Each wall is flat, endless, passes through zero and stands at right angles to its row. A trip goes straight from one point to another. Which walls does it cross, in order?

Walls:
(1): 1.2 1.8 -14.0
(2): -57.9 -13.9 -11.9
(3): -42.9 -24.8 -17.1
(4): -3.5 -27.6 -21.3
(5): -13.4 -4.7 -5.5
(6): 5.4 17.8 -12.6
Trips:
-31.9 -11.4 1.2 to -10.9 -9.9 19.4 => 4
-64.6 1.5 15.1 to -23.9 10.1 -23.0 => 4, 1, 6
20.1 13.8 6.3 to 14.6 23.6 -14.5 => 1
-9.3 -32.0 -14.4 to -27.4 30.0 -4.4 => 6, 4
-1.0 -1.8 16.4 to 16.7 43.9 4.7 => 6, 1
-13.6 -3.5 4.4 to -30.2 -8.5 27.6 => 4
8.5 0.5 -26.9 to -26.3 -15.2 42.6 => 2, 6, 1, 4
-27.1 25.4 -13.0 to -0.9 -5.6 -20.4 => 4
-15.4 -18.0 -18.4 to 19.3 19.9 -18.5 => 6, 2, 3, 5, 4
-21.1 -8.0 -14.0 to -27.0 -0.5 53.4 => 1, 4

Walls:
(1): 4.8 -2.6 25.5 -19.1 -7.6 -29.9 21.0 -30.7 5.7 -3.1 17.2 17.4
(2): 6.1 6.4 -10.7 16.4 23.8 17.9 -1.9 -9.6 -32.0 -9.1 -9.7 -18.8
(3): -20.6 5.8 -29.7 -26.7 -37.2 -3.0 26.1 24.6 12.1 3.2 -21.3 -11.3
(4): 23.8 -23.1 -6.6 2.2 -27.0 -11.5 13.1 -34.7 -34.9 -2.8 -25.4 -5.9
(5): 31.2 13.7 -7.5 -44.7 -10.4 7.0 -9.6 -16.1 1.0 -11.7 -5.0 24.8
(6): -11.3 17.7 5.9 -15.9 40.3 21.9 39.3 12.8 16.8 -27.6 -18.6 1.0
(7): 38.1 25.3 26.7 -1.2 -16.4 0.9 -25.7 11.9 -10.8 -44.3 -30.2 28.3
(8): -18.8 9.0 -11.1 46.6 9.9 29.7 38.9 35.2 -18.4 19.8 22.3 -57.4
Trips:
42.6 -6.5 -11.3 -31.3 16.8 48.1 3.1 -3.3 -20.5 -25.1 -12.5 -8.6 to 47.4 20.8 -45.7 -9.5 -8.4 3.6 -0.5 0.2 -0.3 -31.9 -9.4 36.3 => 3
1.2 -7.0 31.1 -9.5 -33.2 -0.3 11.1 -16.8 -10.8 -17.3 28.2 7.5 to -4.2 -28.3 29.3 23.9 -2.6 9.3 -25.7 -10.3 -5.2 -36.5 -4.3 17.9 => 5, 2
-7.6 16.7 67.4 25.6 -21.4 -9.7 -20.4 31.3 11.1 -13.3 3.9 -3.7 to -5.8 7.2 18.9 -55.7 -9.0 27.0 9.2 -15.9 -18.5 -24.4 1.8 20.6 => 8, 6, 5, 3, 4
-19.4 -0.6 25.7 5.9 -7.8 -6.4 -33.8 -9.9 -1.6 8.8 6.5 14.5 to -9.3 -8.1 24.3 17.2 -16.0 42.0 -1.5 1.2 26.9 -30.4 9.9 0.3 => 1, 6, 8
-9.8 36.4 43.9 -12.2 18.4 -16.7 50.9 -11.7 4.3 -28.3 -4.3 -36.7 to -14.7 9.8 29.9 -16.4 0.8 -13.4 30.9 -21.8 20.0 -27.3 55.2 1.2 => 7, 2, 3, 5, 8

Walls:
(1): 28.4 -13.5 -20.5 -5.0 24.2 36.8 -19.9 19.0 10.2 26.8 10.9 -16.5 13.5
 11.6 11.4 27.5 -2.1 16.3 27.6 14.0 8.6 30.9 -17.3 7.6 16.0 -24.4 -1.9
 7.3 19.9 28.8 -23.8 -16.8 11.4 30.8 43.9 -19.9 4.7 51.4 -28.5 13.4
 -15.9 -9.6 58.1 -14.7 -17.1 6.9 -1.3 36.6
(2): -13.2 19.0 -34.2 -21.9 -29.0 12.3 -4.2 -0.3 19.3 -28.4 3.8 -7.6 -63.2
 -29.0 -13.8 -15.3 0.1 4.9 -9.9 -38.7 35.3 1.2 19.5 20.9 -17.4 -21.5
 19.2 -38.4 -9.8 -15.8 -15.9 -39.4 28.5 11.5 2.3 -0.3 -27.1 36.8 26.4
 11.3 -24.1 -25.5 -28.3 10.6 -11.4 2.3 -28.7 -16.9
(3): -30.5 -65.0 2.5 9.3 1.8 -40.1 1.9 -6.0 30.6 -50.9 -45.2 5.9 11.8 14.9
 -42.1 -1.4 -31.3 -11.4 25.7 -22.9 1.3 6.5 -25.5 9.7 -16.5 -4.4 -26.6
 10.1 3.4 4.2 -27.9 -18.0 1.5 1.6 22.6 -0.8 34.3 11.6 -51.9 -19.3 8.7
 12.9 14.4 5.1 31.0 -18.8 -16.1 -23.0
(4): -4.4 15.1 6.4 -6.6 52.7 6.9 27.3 -0.6 -2.3 -28.0 -2.6 -1.0 -55.7 2.2
 24.4 -7.9 5.5 -12.2 29.9 11.8 -9.9 -20.5 -2.1 22.1 -35.0 19.0 -13.6
 -24.4 -29.2 10.1 -19.0 5.5 10.2 -48.4 -15.5 0.7 22.7 -0.1 -17.8 0.2
 -23.5 -7.3 -11.1 1.7 4.2 35.7 28.5 1.7
(5): 19.2 -30.0 42.8 -7.5 20.2 35.3 26.5 4.2 -20.0 -12.8 -15.6 10.1 -2.2
 -14.3 -3.7 -35.0 -4.2 -9.0 30.4 13.6 14.4 -22.5 -13.1 14.0 -30.2 35.4
 -7.6 3.4 -13.2 39.2 0.0 33.2 2.8 16.1 -31.9 -42.5 7.6 -10.1 -9.1 -49.6
 -30.2 -3.7 -9.2 13.7 -1.2 -2.2 27.8 20.8
(6): 39.0 -19.2 1.0 15.9 33.7 15.4 -0.2 16.8 -1.9 15.2 4.3 33.4 21.7 10.4
 -16.9 -17.0 -17.5 -9.8 17.5 -9.9 -29.0 -1.5 -9.3 29.8 30.2 -30.6 27.7
 1.5 9.6 -5.6 -14.9 -36.3 -24.0 -10.6 27.5 12.4 8.0 -29.8 10.9 -24.7
 -32.8 -25.3 10.4 -4.4 3.9 20.9 20.0 29.1
(7): 8.8 5.9 -10.3 20.6 5.3 19.5 -0.6 6.2 32.2 1.1 -7.1 0.4 -13.6 -2.8 -29.6
 11.5 -18.9 7.0 27.8 -11.5 -2.9 3.5 -15.0 12.1 8.6 -9.4 41.7 -31.4 27.8
 1.6 13.9 32.4 2.2 13.3 5.6 -17.1 30.8 -10.1 -0.5 -5.0 2.6 4.0 -14.4
 36.4 -27.9 30.0 4.3 10.9
(8): -30.4 3.6 32.5 -6.4 41.9 7.7 -4.0 2.0 -8.8 29.2 -33.0 -11.2 3.9 10.5
 15.5 -28.0 -3.5 -46.0 -18.2 1.7 -32.2 11.3 16.2 10.6 -10.3 19.1 -1.6
 -25.6 8.5 -16.8 2.4 22.1 -7.8 21.6 29.4 -9.0 5.9 4.8 18.3 1.1 -17.5
 28.4 12.5 -18.5 24.2 -10.6 -17.8 -9.1
Trips:
1.7 23.8 27.8 4.2 -17.8 -13.4 -4.2 -36.1 20.4 9.9 5.3 -18.1 24.9 -8.3
 -27.0 14.0 17.4 24.3 15.4 -0.3 -15.8 4.5 -27.2 26.9 13.9 4.5 -35.9
 -21.4 -61.1 -12.0 26.8 42.4 24.7 -1.6 5.1 28.9 -8.1 27.5 -20.8 -30.9
 41.5 -14.5 11.8 -29.2 -41.9 -6.2 -30.4 -18.4 to -30.6 13.6 -43.5 17.9 -2.6 19.2 6.7 -18.7 20.7 -10.0 17.1 -60.7 11.2
 35.3 -17.0 43.7 0.5 5.4 -16.4 10.1 -11.5 16.9 0.0 17.7 18.9 28.6 8.0
 -20.3 -4.4 32.6 16.0 -30.8 -6.8 -13.0 8.2 19.8 -4.3 -1.2 28.5 3.8 22.9
 -20.6 23.4 12.6 -8.0 -26.1 6.9 18.6 => 1, 7, 3, 2
17.0 32.6 1.3 5.8 -12.7 14.5 -12.4 -17.0 -22.9 -3.0 22.0 -6.3 -31.4 18.0
 -1.7 13.6 7.7 -13.3 -26.2 -20.1 26.5 -14.5 -1.9 -16.5 -23.4 -47.2 -24.1
 13.5 -23.3 39.0 -34.6 -3.3 20.8 0.2 -0.5 -17.6 29.0 9.1 11.8 13.4 -31.7
 -3.2 -16.7 -2.3 29.0 -15.4 16.7 8.4 to -34.4 -15.0 0.6 7.7 -11.0 -33.0 -2.0 28.0 47.1 -16.5 19.8 5.6 15.5 25.4
 33.9 -15.7 17.1 -71.2 -9.5 -5.4 1.8 -27.6 -6.2 11.8 -10.6 30.1 46.5
 22.8 -8.5 18.4 14.2 31.8 -39.1 -2.9 -18.5 -9.1 27.8 8.0 39.9 -37.1 -7.3
 1.2 13.9 -9.4 -31.5 13.6 18.0 30.8 => 1, 8, 2, 6, 7
9.3 -2.4 1.2 -2.8 33.6 -15.4 9.1 6.9 -41.8 3.1 12.9 24.0 23.9 12.7 -16.6
 -30.2 -8.7 37.7 -2.4 4.5 12.3 19.1 -4.6 0.9 23.0 -27.1 -10.0 4.4 -2.7
 32.0 -7.7 22.8 26.3 13.1 13.0 36.9 14.6 35.1 13.1 -9.4 18.5 28.1 -14.8
 -20.8 -14.6 -12.2 -31.1 -4.2 to 18.8 -14.4 1.3 29.0 7.7 17.3 -1.9 8.1 -36.6 -1.7 -9.7 -16.5 -11.6 -12.4
 9.5 6.4 5.2 8.6 -27.7 -12.7 -6.6 7.2 -33.8 -14.0 -39.4 21.2 -16.4 6.2
 -30.1 -26.6 -10.4 35.3 26.4 -11.3 -17.3 -0.3 15.8 -4.2 -27.7 27.9 7.3
 65.2 33.9 20.8 -13.6 11.4 -3.5 34.6 => 6, 5, 4, 7

Walls:
(1): -39.6 34.3 46.6 9.0 27.3 3.7 -5.9 7.4 10.8 -11.4 -17.5 -21.9 30.3 -20.0
 -3.3 4.6 16.3 -9.6 1.8 32.6 8.7 31.5 -2.7 -28.6 9.0 32.2 -24.2 13.1
 -1.9 -3.9 0.5 24.6 -36.7 0.8 -10.2 40.4 -24.2 8.8 -28.9 -11.9 -28.4
 -23.6 22.5 -21.4 4.5 23.7 -0.4 -1.9
(2): 0.1 13.9 31.0 29.2 5.5 -31.6 14.9 9.5 -13.7 10.5 7.8 -8.4 -12.7 -19.0
 5.8 -18.1 -39.2 1.5 -26.4 32.6 31.4 23.3 -71.6 -29.5 31.3 -25.1 4.4
 32.9 -9.0 3.1 6.2 -10.6 7.8 31.1 -33.0 -18.4 -24.3 31.7 0.5 6.1 -19.9
 35.8 -0.7 8.2 -28.5 -42.3 13.2 -10.0
(3): -26.5 14.4 10.6 44.5 21.1 -25.4 36.5 -6.5 14.9 30.9 0.5 29.4 3.2 -58.4
 -35.3 -12.8 -12.2 10.1 -16.4 -26.0 21.8 3.8 9.4 -10.7 -25.6 26.5 -2.8
 7.9 37.7 17.7 13.4 -16.6 -40.3 2.0 -17.5 6.5 -21.1 45.8 2.1 12.6 8.4
 -20.1 1.0 -29.7 41.3 23.4 18.7 9.3
(4): 44.4 -7.7 31.1 -24.6 -18.4 -48.4 36.9 -13.6 22.1 21.8 9.5 10.6 -43.3
 -34.2 33.4 -25.9 44.9 21.0 0.5 -10.1 8.5 1.1 1.6 5.9 -15.3 -44.2 35.2
 -9.0 49.7 -24.0 13.6 -21.9 -5.4 -7.4 -32.6 -1.3 4.5 -2.4 -0.6 -35.3 6.0
 -1.7 2.3 -15.6 -3.4 27.9 -7.3 -9.4
(5): -19.3 -29.7 27.3 -21.9 33.1 12.1 15.5 -49.1 -35.8 -10.2 0.5 -7.2 26.6
 -37.9 5.0 23.5 42.5 -5.6 1.7 -23.0 16.4 1.1 -9.0 46.4 9.9 -9.7 -11.5
 -38.3 40.3 -16.1 -6.7 0.6 22.8 45.0 -13.7 -27.7 -3.6 5.4 -24.2 7.0
 -17.2 -16.9 -21.8 -18.8 27.3 30.6 -49.4 -31.2
(6): 10.9 -49.9 22.1 29.5 17.2 -10.6 0.7 17.1 21.8 32.5 5.0 -9.5 5.9 -30.8
 27.8 -13.3 -13.9 -17.4 -28.1 -16.3 -3.1 -0.1 -14.5 -34.5 -1.9 28.3
 -15.1 9.3 -12.5 -8.7 -67.9 -13.8 -34.8 57.1 -28.0 10.8 0.7 37.5 27.2
 -5.1 2.4 5.3 39.3 -6.9 41.4 11.0 -21.2 -14.9
(7): -31.2 24.9 9.5 20.8 -8.7 -6.2 8.4 -28.9 -9.7 -19.3 10.4 -7.1 -15.6 -9.4
 14.0 -10.6 -21.3 -12.6 -3.5 10.1 -7.0 -24.4 3.6 20.7 4.6 35.5 -29.2
 -3.6 8.5 -13.9 -30.0 21.5 40.2 -8.1 6.3 -3.0 6.1 4.5 -22.2 -11.2 13.3
 7.3 -26.1 35.2 -26.3 14.2 16.6 52.0
Trips:
-20.5 35.1 -26.3 -45.3 37.5 -37.2 -3.6 11.8 -5.3 -18.6 19.7 21.2 -3.8
 -0.3 -18.5 -3.0 -14.8 -17.1 30.5 16.2 -8.7 -5.9 -47.9 -6.2 -6.8 0.1
 -55.4 42.9 -20.9 39.5 -25.5 12.0 17.7 30.5 -28.3 -16.8 3.4 -20.0 12.4
 1.9 18.2 17.0 -15.9 -22.3 -19.3 20.1 17.5 -15.9 to 18.1 15.5 18.6 39.0 -17.3 13.2 -7.4 14.5 -5.1 -23.9 -0.9 14.7 -7.2 6.4
 -13.2 -4.2 3.2 23.3 -24.1 17.7 -2.2 -27.7 20.0 5.5 11.5 49.3 -0.4 -11.4
 1.0 -20.7 -33.4 25.4 -3.8 2.4 -19.7 19.3 -2.1 10.1 6.9 -18.0 4.0 25.9
 -2.7 33.1 68.3 -1.0 19.4 5.7 => 6, 3, 2
-15.6 -2.0 -20.6 -30.2 9.6 5.8 17.4 -27.2 -28.4 10.5 -11.6 -4.9 17.2 2.0
 18.8 30.0 -3.5 7.7 6.9 25.1 11.4 -0.6 -17.0 4.9 -8.2 -39.0 -42.8 -9.8
 -11.4 3.8 27.7 -6.6 -12.0 -15.2 16.3 3.9 -19.3 4.3 -1.3 19.2 33.5 16.3
 -5.2 21.7 18.3 17.0 3.2 -20.8 to -18.1 26.0 -48.3 22.4 36.0 -22.4 5.4 -10.8 4.7 5.2 -2.1 -10.4 10.8 18.2
 1.9 23.5 -16.0 -35.6 24.5 -5.7 -40.8 -18.1 -7.6 18.3 -11.3 31.4 49.3
 -18.0 -0.3 4.3 -18.5 -13.2 17.9 5.9 -27.4 -19.7 9.6 20.3 -22.1 28.2
 -10.7 -10.6 -25.5 4.1 19.3 -34.4 -42.6 22.9 => 7, 3
-4.9 2.4 -39.5 -19.1 -3.8 -31.8 13.3 27.6 -16.2 -23.4 17.8 -9.6 51.3
 50.5 -3.4 -53.3 -2.1 13.8 40.4 -6.2 -36.5 -1.4 -21.0 35.2 -28.5 25.5
 -28.4 -10.8 7.9 -9.9 -12.0 7.0 -14.8 -18.1 -1.9 -11.0 11.6 35.7 -7.6
 43.5 18.1 -2.0 14.2 20.9 -21.5 -11.7 23.4 29.3 to -5.1 1.8 13.1 -0.9 33.3 -0.7 2.1 -17.1 33.6 4.6 -1.3 13.9 -22.7 9.7 -9.2
 20.7 29.7 -6.1 10.3 14.1 35.4 28.8 1.7 11.0 -4.3 -17.8 32.7 15.8 4.4
 -30.1 21.8 -14.2 -20.6 9.9 28.8 18.2 -3.1 -23.8 -5.0 -3.4 -9.7 -21.9
 6.6 0.5 -43.8 -35.9 -26.1 5.7 => 7, 1, 4, 2, 5
26.8 65.6 -34.8 -22.8 32.9 8.8 18.7 19.1 -14.9 43.8 -14.8 -10.9 26.8
 21.8 35.2 13.5 7.6 -41.3 20.7 25.2 21.3 -18.8 -22.5 13.0 11.0 34.7 -1.4
 15.3 1.1 8.2 -5.3 9.9 4.3 19.2 -8.5 9.6 -22.2 -3.5 -11.8 19.8 -32.4 7.5
 -23.7 37.0 15.3 -13.6 45.2 22.1 to -18.0 28.8 16.1 -15.9 -35.6 9.3 12.7 6.7 54.0 20.9 21.2 -22.3 -14.7
 -42.6 -8.9 -1.5 -20.8 30.0 17.9 -14.1 -0.2 6.3 16.7 10.3 -19.3 -23.0
 2.0 31.1 -31.6 -42.6 -23.4 31.0 -1.2 -56.4 14.3 13.4 -4.3 -1.2 -3.2 9.8
 13.7 7.5 0.6 7.0 -25.4 -19.8 -2.9 5.3 => 4, 2
-37.6 0.8 -14.6 14.2 -21.6 26.7 26.6 -2.9 23.5 -9.9 -7.1 -3.3 -9.0 -6.2
 0.5 -43.1 -12.0 -36.3 18.2 8.1 25.5 -32.0 18.0 30.6 5.5 -48.9 5.6 9.5
 27.4 4.7 19.4 -16.7 -4.0 15.6 -24.9 -11.4 -21.7 0.4 -2.5 -10.2 -13.0
 15.6 6.3 52.4 -15.4 13.1 -48.2 -5.0 to -3.0 -7.7 2.4 8.1 -24.0 -6.2 11.1 48.3 3.2 8.9 -8.8 -18.9 23.7 -24.5
 -6.2 24.8 21.0 30.3 51.8 17.4 -36.0 -18.7 26.8 23.8 -20.3 -22.8 6.3
 22.2 2.6 28.2 -4.3 -4.4 13.7 -37.3 6.9 7.0 27.1 -8.9 20.0 27.5 3.5
 -24.5 -31.5 -34.7 -23.0 5.9 -34.0 19.4 => 2, 7, 5
-3.1 8.3 9.9 41.6 12.3 -21.3 1.1 43.0 -3.8 -25.7 -31.6 21.2 -17.4 5.3
 -5.8 2.2 -8.3 7.9 -28.8 -29.4 6.1 -20.8 20.1 9.3 13.7 -27.1 2.5 -2.0
 6.9 31.4 -19.6 -1.7 -17.1 8.8 -13.7 44.3 -26.6 45.6 -10.4 15.6 14.9
 18.7 -25.7 -25.3 -10.0 -7.6 20.2 -12.2 to -28.7 -15.6 -12.8 -13.1 -3.3 -2.6 -4.0 -30.0 -3.2 10.5 7.4 -1.0 -6.9
 30.8 30.2 -11.7 9.7 50.8 -8.3 -5.1 44.6 12.5 23.3 15.2 0.3 12.0 0.9
 26.0 -27.5 -19.2 -5.7 30.4 -5.7 -15.6 -25.0 10.3 -36.0 3.0 14.3 2.9 5.9
 40.4 -14.9 -33.5 14.3 6.1 13.1 -40.8 => 4, 5
-5.5 25.8 -24.1 30.7 15.0 -15.3 26.1 -18.9 32.5 -22.3 -28.2 -26.5 9.8
 22.8 -10.4 3.0 -11.4 -29.3 -30.8 -5.7 -10.2 -39.4 -1.7 14.2 18.3 -2.1
 -5.9 -0.1 -55.0 -17.9 -7.7 -8.0 20.7 12.8 4.2 -19.7 3.9 11.5 -6.4 -4.0
 -17.1 25.3 -3.8 5.1 -23.5 -46.3 -10.6 30.3 to 12.5 -4.9 -16.8 -32.6 -2.6 -3.6 -13.8 -20.7 25.6 -15.9 -7.1 5.0 -42.0
 -4.7 51.1 -20.3 6.2 28.8 2.8 11.4 -7.2 11.6 7.6 -4.8 -24.5 -5.5 10.4
 43.8 -17.8 -27.5 -6.8 7.7 -16.4 5.6 -17.2 11.8 -3.7 -23.3 -26.5 3.2
 -30.1 7.3 12.9 -13.0 26.9 -6.2 11.3 5.4 => 6, 4, 1, 7, 2
